Each row is a point. Each copy is the shape, with its points in the same order, stretched, turned, moved and blurred by noise. Is it also mirrored, or only turned?

Shape, 7 rows:
9,-12
23,-28
-60,-3
-27,44
20,11
11,-7
44,5
Copy 1, 7 rows:
-20,-2
-35,-19
49,3
23,50
-26,24
-19,4
-55,12
Copy 1 is: mirrored
Copy 2, 7 rows:
18,-13
33,-31
-52,12
-10,55
39,13
23,-3
57,1
Copy 2 is: only turned

Shape (8 x 4):
-11,7,37,19
18,-18,31,-1
12,-4,29,15
-13,-10,-47,1
20,-24,24,-39
-18,-23,35,9
-12,24,-48,-16
0,-21,9,4
Copy 1 (8 x 4):
-16,-5,42,15
-41,-31,23,-6
-39,-11,29,4
2,10,-48,8
-33,-54,2,-35
-10,-34,24,16
15,28,-37,-17
-24,-23,2,4
Copy 1 is: mirrored
Copy 2, 8 rows:
-16,-10,31,-8
14,-23,24,-4
1,-14,27,6
-17,-22,-41,22
35,-19,1,-20
-13,-35,23,-22
-17,12,-52,13
-2,-27,5,0
Copy 2 is: only turned
Copy 3:
-11,-21,32,14
-12,17,18,36
-7,-6,17,33
-23,5,-48,-16
-19,60,16,24
-41,-9,19,19
1,23,-31,-39
-23,5,-3,21
Copy 3 is: mirrored
Copy 4, 8 rows:
1,10,15,26
10,-33,21,15
15,-14,13,22
-18,-13,-43,-24
0,-53,32,-7
-20,-21,8,36
-14,8,-27,-51
-1,-22,-8,12
Copy 4 is: only turned

Shape, 12 rows:
1,-16,-29,-2,-18,22,13,-19
-7,-12,20,-11,24,10,7,-9
-17,-11,-32,-5,-16,-18,-33,-6
-15,2,-43,-3,28,8,20,18
25,-17,26,5,25,-20,-7,7
-13,-12,-7,33,5,10,-42,18
-6,4,-11,-19,11,-4,-43,-25
-13,-11,5,34,-8,-22,9,-18
28,4,2,40,11,-11,-16,23
-6,-20,-5,24,-31,15,-1,-6
2,26,4,1,12,-8,-11,30
21,10,-30,14,-35,30,3,21
Copy 1, 12 rows:
-13,-36,-5,-3,-6,21,-13,-24
-3,-8,23,-23,14,16,2,13
-9,-4,-20,12,6,-14,-41,-8
-19,-10,-40,-21,10,17,1,12
32,-5,20,2,11,-5,8,28
-7,4,-4,40,29,15,-24,14
11,6,4,-13,21,0,-44,-11
-15,-3,12,15,16,-22,21,-11
25,4,-11,34,20,4,13,10
-19,-14,6,30,-5,14,-7,-17
11,32,-10,-2,2,7,1,17
1,-7,-31,26,-21,36,-6,-20
Copy 1 is: only turned
Copy 2:
14,-22,-33,-7,5,38,8,7
0,-2,32,-8,21,4,18,-7
-34,-28,-40,5,10,6,-17,-13
-6,15,-35,-8,60,3,20,15
6,-21,33,13,6,-44,4,7
-37,-31,2,9,29,1,-30,42
-10,-9,0,12,19,12,-31,-37
-30,-28,0,32,-8,13,26,20
-3,-10,2,27,3,-36,-19,50
-18,-36,-16,-1,-14,23,-2,34
-20,24,4,-5,15,-30,-16,24
8,-2,-48,-22,-8,13,-28,51
Copy 2 is: only turned
Copy 3 (12 x 8):
21,-11,-29,2,-17,19,42,7
-1,-11,-8,5,13,21,3,-19
36,7,-3,-32,-24,-1,0,13
4,12,-33,7,24,10,8,38
11,7,10,29,-1,-1,-11,-30
27,-11,8,8,-26,21,-35,19
21,20,-14,-37,-22,13,-15,-17
31,1,26,14,-3,35,19,-2
15,18,12,43,-23,12,-19,6
23,-26,6,9,-32,26,27,10
-19,18,7,8,-6,6,-18,14
-7,-4,-19,21,-45,7,30,32
Copy 3 is: mirrored

Shape (17 x 11):
27,-17,12,22,1,-9,24,10,6,17,-6
2,-22,-17,8,-22,-5,-12,-11,14,-1,26
1,-13,16,-8,-15,-16,-31,22,10,9,-7
-32,-17,3,-8,22,-14,-18,-2,3,-15,45
-2,-4,21,-1,-12,-4,-2,13,4,-31,-37
-26,2,-39,3,28,-1,-1,-19,-12,-15,-29
-17,-2,4,0,-7,2,32,-6,-3,27,25
-6,-15,-4,9,-22,-16,13,-46,14,-10,6
0,-14,-6,-2,1,-9,-3,11,-10,9,9
24,-31,4,-1,27,7,11,28,25,-20,4
26,9,10,6,16,-35,-3,-5,1,-1,20
31,29,0,16,8,14,-37,14,0,17,-27
-12,17,-14,13,6,-5,-10,12,-8,1,9
-21,-1,-8,28,10,21,-17,-6,7,-8,-2
-16,3,16,15,20,-4,-13,-16,-34,-33,-9
-1,15,9,37,12,-3,8,14,0,7,-18
-17,-41,13,-38,0,-6,8,19,-3,19,-35
Copy 1:
35,-10,0,13,-10,-6,42,-12,-1,-2,-2
30,5,-1,7,17,32,-3,2,10,-2,10
30,-1,27,-21,-8,8,-8,2,3,-13,-30
-13,-19,15,3,29,22,-25,28,-12,-21,16
17,24,19,9,-7,-3,2,-22,-39,-20,-40
-26,8,-44,12,26,-6,-19,-26,-20,-10,-27
-15,0,6,12,11,21,25,8,11,26,10
23,22,0,25,52,14,10,-13,-3,7,2
12,-9,-4,-6,-4,11,3,2,-4,2,-2
22,-15,1,1,-11,19,30,-1,-32,-51,-1
30,-2,4,-12,7,-23,7,5,3,-23,25
17,4,-5,-26,-33,-25,-15,-46,23,-29,-14
-10,3,-10,6,-14,-3,-18,0,9,-9,1
-14,-5,-4,27,7,11,-22,-24,2,-21,-11
-8,-4,4,17,15,-21,-26,-27,-41,-6,1
0,-2,-1,29,-20,-26,8,-20,6,-14,-14
2,-7,14,-24,11,21,25,-2,-32,14,-60
Copy 1 is: mirrored
Copy 2 (17 x 11):
17,-16,21,10,18,0,37,3,17,0,-9
-11,-19,-20,-5,-1,5,0,-2,-2,30,7
-9,-13,13,-20,19,-5,-9,27,12,2,-10
-20,-16,0,-10,4,-8,-22,-4,-3,-5,56
-19,5,-2,4,10,-1,-5,6,31,-33,-32
24,20,-25,42,-7,-8,-42,-5,-5,-18,1
30,11,-2,-14,-7,-5,28,-4,19,6,42
-11,11,-31,1,-1,-21,10,-24,9,22,-6
12,-15,8,-2,-4,-4,0,16,3,-2,14
8,-52,-3,9,31,17,5,-9,18,-28,-1
-18,-15,11,0,24,-25,23,11,-21,-5,6
5,5,9,9,29,28,1,35,-30,-10,-34
-2,7,-5,16,-1,8,-3,27,-5,-10,21
-9,13,-9,17,10,33,-20,-2,4,3,5
-32,18,19,11,-12,-2,-14,-13,-9,-31,3
1,18,16,31,21,14,19,13,16,-13,1
50,-9,19,-19,-4,-28,-27,5,42,-19,-5
Copy 2 is: mirrored

Shape, 15 rows:
43,7,-33,21,-4,-34,17,-4,-43,24,5,16
6,0,41,30,18,-15,28,13,8,-6,24,-23
-1,-22,20,-13,-18,-7,14,-39,11,8,1,-8
-24,25,-48,9,-14,5,10,-12,-25,23,-11,-20
10,-26,4,-12,27,-10,13,-6,-30,-1,-22,5
28,20,11,-5,34,11,2,46,-11,4,13,-20
2,21,2,18,-5,-27,-4,-9,13,8,8,12
16,-22,-7,-13,19,9,10,-22,6,14,1,-10
1,4,19,11,5,26,-18,-36,7,3,10,-7
-4,-30,-41,-11,1,25,22,11,-13,18,9,15
6,33,-1,32,-3,-7,1,27,-18,2,-24,-6
29,-19,-18,4,41,-10,34,22,7,1,-8,2
17,34,-10,-7,15,-8,29,-26,6,-17,-1,13
12,10,2,4,-4,17,15,-10,-13,12,-21,-10
17,-22,-9,-4,-3,-1,13,-27,21,-60,-33,-11
Copy 1, 15 rows:
2,6,-14,11,6,-12,28,53,-45,7,2,27
33,-17,32,32,8,-8,2,9,-22,1,-6,-17
-10,-2,9,4,-28,-23,42,-18,-15,-10,-6,1
-27,8,-29,7,-10,-27,-6,27,-24,4,-13,-20
-1,2,11,-23,19,21,20,14,-28,-20,-15,5
20,-21,13,-25,17,17,-23,42,-10,29,6,-1
-1,7,1,28,1,-31,-1,5,-13,13,16,23
-5,-20,-1,-18,0,1,29,-11,-3,11,-17,-2
7,3,-16,19,-10,5,7,-37,-15,20,0,-8
-27,-34,-16,-7,-10,24,22,40,4,-3,1,3
8,29,4,28,3,-8,-30,45,-24,4,-20,1
12,-25,15,-9,20,3,22,48,5,2,-17,10
5,26,-6,4,20,-24,26,19,0,15,23,-18
-2,13,2,-1,-9,0,14,18,-24,8,-19,-19
29,28,-3,-11,-7,-11,36,4,29,-28,-14,0
Copy 1 is: only turned
Copy 2 (15 x 12):
27,-51,-19,22,-30,-2,-25,-9,-29,41,-16,-21
-29,-29,38,33,-2,10,33,-19,26,-1,-8,-22
-28,-12,-3,-44,-32,10,24,-23,3,8,-3,-32
7,30,-38,7,-17,-10,2,30,-24,24,2,-12
-24,-32,-17,-9,7,-1,-2,-16,-13,-14,-35,-30
2,-31,47,27,31,5,-11,10,-6,-21,-13,8
16,-11,-9,8,-20,-16,18,-29,4,22,-6,-1
-16,-8,-2,-32,7,2,-4,-15,3,13,-3,-32
-12,21,4,-12,2,26,17,-36,2,17,-15,-1
-24,-23,-41,-21,10,14,-34,18,0,-11,25,-7
23,-9,-3,30,-14,-5,5,22,10,1,-45,9
-4,-48,-2,1,30,-11,-15,-6,28,-5,-2,-40
30,-12,-14,-7,3,10,32,-23,-5,0,3,-32
-1,-10,-12,-14,-11,17,13,16,1,14,-27,-11
25,3,-11,-34,-8,23,0,-18,45,-27,-21,-56
Copy 2 is: only turned

Shape, 16 rows:
35,-16,-2,20,-40,14,15,6,-26,-37,-13,18
-30,11,-4,0,-1,6,0,-26,10,2,35,-22
-10,10,3,-13,-12,4,-13,-34,3,14,16,-22
-27,-3,4,-3,-23,11,13,-2,-1,25,13,-27
19,8,-27,14,-12,7,39,9,-18,-6,-4,28
-14,-28,4,10,-25,-23,-3,-35,6,25,12,2
-13,5,5,-16,4,16,1,-21,5,30,-3,-5
-12,29,-7,-4,3,-15,14,-2,-16,-7,-13,-4
-22,-18,9,-12,-17,3,-9,-27,5,9,19,22
-4,10,-10,-11,-5,-9,-8,16,14,10,9,-7
-11,-3,-25,-12,10,5,12,-13,19,3,-3,-23
-11,-16,13,-2,20,-3,3,-9,-7,13,17,-12
6,26,-2,16,6,6,5,2,10,4,7,6
23,-14,-34,39,-27,19,0,5,-43,-6,-15,11
-4,-1,-4,34,-17,12,8,7,-4,-25,-26,23
29,-12,5,38,-35,8,18,-13,-10,-11,-14,11
Copy 1, 16 rows:
20,-45,9,11,-28,-9,36,-8,1,-32,-19,0
-26,23,-5,-2,3,-7,-27,-14,2,-17,51,-18
-17,21,8,-19,-9,-5,-25,-15,-16,1,41,-4
-27,-5,8,-14,-9,-7,-3,-20,3,15,43,-33
16,-18,-11,20,-2,30,34,-9,12,-7,-1,-10
11,-8,-1,-13,17,-34,-9,-50,-5,8,31,5
-17,10,21,-20,11,19,-9,-8,-9,19,34,-4
-27,10,-17,2,-1,17,2,2,-19,8,-2,-18
-7,-8,3,-28,24,-17,2,-25,4,-6,36,24
-6,11,-10,-24,-8,-1,-7,3,16,19,5,-9
-14,12,6,-18,5,22,-17,-28,6,-6,11,-35
2,11,11,-16,28,-12,1,3,-7,2,29,-24
-1,13,2,20,-4,13,-5,15,11,3,9,0
41,-60,-4,20,-20,11,4,-1,-8,-11,0,-14
-8,-45,4,26,3,7,8,-1,10,-12,-22,2
20,-34,19,33,-18,-12,20,-24,-1,-15,-2,0
Copy 1 is: only turned
Copy 2 (16 x 12):
39,-10,-14,31,-29,20,22,-12,9,-57,11,10
-22,-5,14,-20,33,23,18,-14,12,12,27,-25
-2,-3,-1,-44,11,13,3,-22,13,6,21,-29
-17,-3,-11,-17,-7,21,34,-35,0,20,17,-25
18,7,-11,16,2,7,29,-15,-14,-24,3,44
3,-52,-7,-17,14,0,-5,-45,-10,3,30,-15
-16,-6,1,-45,-2,16,4,-19,-4,18,-6,-8
-6,13,3,-14,14,-18,34,-16,-7,-23,-11,-6
-18,-47,11,-33,-6,18,5,-13,1,2,30,-3
-16,6,-8,-10,-2,-17,10,-6,14,14,8,-2
-12,-2,-25,-25,25,10,16,-10,23,13,-8,1
-6,-24,5,-9,16,8,13,4,-16,27,0,-24
-7,17,16,7,9,0,2,-14,7,-1,0,13
19,7,-44,31,-12,26,-3,-17,-24,-51,13,13
-11,-14,-5,32,-14,14,6,-23,1,-41,-10,15
38,-20,-10,30,-11,17,2,-43,4,-39,7,5
Copy 2 is: only turned

Shape (15 x 12):
8,17,-18,5,-6,-4,-26,-8,2,-7,-14,-13
12,10,-22,6,-11,-11,19,-9,15,-14,4,21
6,15,-5,-6,14,-4,-2,5,9,5,22,-15
-14,12,-4,-9,-1,-14,12,-14,30,23,3,-15
17,15,7,13,-2,-9,-22,23,-5,-21,-5,0
-21,-13,10,9,3,10,3,4,3,-2,7,2
-5,5,23,-7,-1,19,-1,11,-13,-9,2,-21
18,-10,13,7,2,7,-16,-25,4,2,1,15
-3,7,11,9,-7,6,2,5,-16,3,-12,22
1,1,-1,-8,11,-1,28,18,1,10,-2,-3
10,-4,-9,-11,12,18,25,17,9,-6,2,5
-15,-1,-3,-20,-19,33,-10,10,-3,8,3,-6
6,-7,-2,6,-8,-15,-8,-9,-2,8,4,-13
3,4,2,-29,1,-1,-11,-3,-7,-6,-16,16
6,3,-11,7,8,-24,-4,-34,-11,14,-6,3
Copy 1, 15 rows:
-1,-7,-24,0,18,6,12,-14,16,47,23,-9
31,23,-10,0,23,-10,27,-24,-10,-6,-10,-20
3,-2,-10,30,35,5,-4,1,17,-3,4,12
28,19,3,-4,31,-21,-17,-11,43,14,-10,21
-1,-21,-3,28,-3,31,13,3,-17,26,17,-7
-1,-2,16,18,-25,-12,-4,12,18,-5,-6,-4
-10,-15,4,4,-12,12,1,30,10,-8,21,8
-7,17,-25,-2,-18,7,-7,-16,-3,16,-29,3
2,-24,9,-9,-24,12,12,-5,-2,2,-17,-11
13,-14,8,4,17,-7,-11,-5,6,-26,-2,-10
13,-1,-5,11,7,1,-5,-17,-1,-41,9,-21
0,-24,-5,1,-24,-9,13,-10,32,-12,26,17
2,-4,-23,6,9,-20,-4,10,5,27,-6,10
-18,-7,3,-18,-4,3,8,-34,-12,0,15,10
-10,4,-20,-18,33,-19,-3,-11,5,34,-26,-4
Copy 1 is: mirrored
Copy 2, 15 rows:
-11,6,-9,-29,35,-2,-13,-14,-26,-15,36,8
5,-5,1,5,4,-2,-7,3,14,22,60,-8
11,4,-4,-18,-8,1,8,-16,-4,-4,10,39
-30,34,12,-17,-13,-3,-10,5,18,-3,14,28
25,3,-32,10,36,-12,-3,-20,-24,-16,16,6
-1,-9,-6,-7,13,-13,8,23,14,-1,-18,5
-17,-17,-20,9,5,-17,20,-5,-28,-15,-24,16
-9,-12,16,-5,35,19,-10,-16,1,23,-10,-2
5,1,2,11,13,-26,1,-2,-14,6,-5,-26
1,3,2,11,-17,-19,21,-12,16,-18,5,5
0,-20,-10,5,-8,-16,32,-21,26,-1,16,3
-28,-8,-31,-29,-7,-8,25,-3,-9,4,-16,-9
-2,12,5,-9,13,26,-8,4,-11,-14,9,8
-9,-20,-18,-7,0,-14,-27,-28,-8,0,1,-8
3,6,42,-21,13,12,-31,1,-16,-6,22,3
Copy 2 is: only turned
Copy 3:
30,1,15,-18,4,0,-4,17,7,-3,14,6
3,-17,-3,-14,-25,-13,-7,-17,-7,9,9,11
2,-12,16,-12,12,-13,16,-3,-8,-4,-13,-20
8,-22,-8,-8,23,-26,1,-18,17,9,-18,13
14,-6,16,-4,-4,-6,18,38,-14,-8,13,-5
-22,-4,2,13,11,7,7,8,2,-15,-1,2
-14,12,12,-1,34,-2,36,14,-10,-8,13,-10
-8,5,33,-12,-7,9,-1,24,19,-1,-12,20
2,19,-7,13,-8,0,20,28,-1,-8,2,8
5,-6,2,9,-3,-4,35,-17,-21,9,-12,-13
-7,-7,7,-3,-9,20,31,-22,-27,16,-8,-15
-21,21,-11,9,34,13,9,16,-9,21,-2,-13
9,-1,22,5,5,-17,-8,2,11,2,-1,2
3,13,8,-4,2,11,7,21,-33,3,-17,21
27,8,22,-1,-14,-16,-12,-2,12,-21,-8,18
Copy 3 is: mirrored
